Rows are points. Each copy is the shape, with its points in the same order, stretched, turned, moved and blurred by noise. Say if it was mirrored as well.

Shape, 6 rows:
-2.2; -8.2; 11.9
-19.1; 32.0; -9.8
4.9; -4.2; 14.8
-5.8; -12.1; 3.7
15.4; -2.7; -13.5
24.5; -23.4; -17.7
Copy 1:
6.1; -0.3; 18.5
-17.3; 28.6; -20.0
-1.8; -0.4; 24.1
10.6; -4.0; 9.8
-14.1; -20.9; 0.7
-4.5; -43.5; 5.2
Copy 1 is: mirrored
Copy 2, 6 rows:
-10.5; -6.5; 5.8
-8.5; 33.3; -21.8
-5.6; -1.7; 10.0
-11.7; -10.5; -3.7
16.3; -5.2; -11.3
23.0; -27.3; -11.0
Copy 2 is: only turned
Copy 3:
1.2; -12.4; 10.3
-18.4; 20.8; -17.3
8.2; -8.0; 12.5
-1.6; -16.8; 4.5
20.6; -10.6; -13.3
31.6; -29.7; -12.3
Copy 3 is: only turned
Copy 4, 6 rows:
-7.3; -6.1; 11.1
23.3; 29.7; 0.9
-18.0; 1.6; 9.1
-3.6; -11.6; 8.4
-9.6; 4.4; -17.4
-21.3; -13.8; -24.5
Copy 4 is: mirrored

Shape (7 x 4):
5.1; -15.4; -2.2; -0.9
-44.5; -31.0; -3.5; 21.2
2.7; 17.6; -2.0; -1.4
14.8; -4.8; -4.8; 22.1
9.5; 23.7; -6.5; -15.7
9.7; 10.9; 15.7; -11.6
6.0; -4.8; -8.3; -0.1
Copy 1, 7 rows:
11.8; -8.6; -12.5; -4.5
-45.7; -38.5; -25.7; 9.1
4.3; 26.5; -3.2; 0.9
15.3; 0.6; -15.6; 19.9
14.4; 40.6; -4.1; -11.3
14.3; 17.0; 15.5; -8.0
11.6; 3.0; -16.4; -2.0
Copy 1 is: only turned
Copy 2 (7 x 4):
6.8; -14.3; -14.7; 10.7
-6.6; -40.9; 24.5; 15.6
-2.0; 11.7; -5.2; -7.0
2.6; 9.8; -2.9; 22.0
-4.3; 9.1; -17.2; -17.5
19.4; -0.5; -14.1; -14.0
1.6; -5.2; -14.2; 7.1
Copy 2 is: only turned
Copy 3:
-0.4; -7.9; -0.1; 18.6
-36.2; 32.2; 13.0; 23.9
4.9; 6.5; -9.1; -10.6
13.0; 13.2; -9.3; 18.1
7.0; -7.8; -15.6; -17.2
11.5; -8.2; 5.5; -9.5
1.3; -3.9; -8.6; 10.8
Copy 3 is: only turned
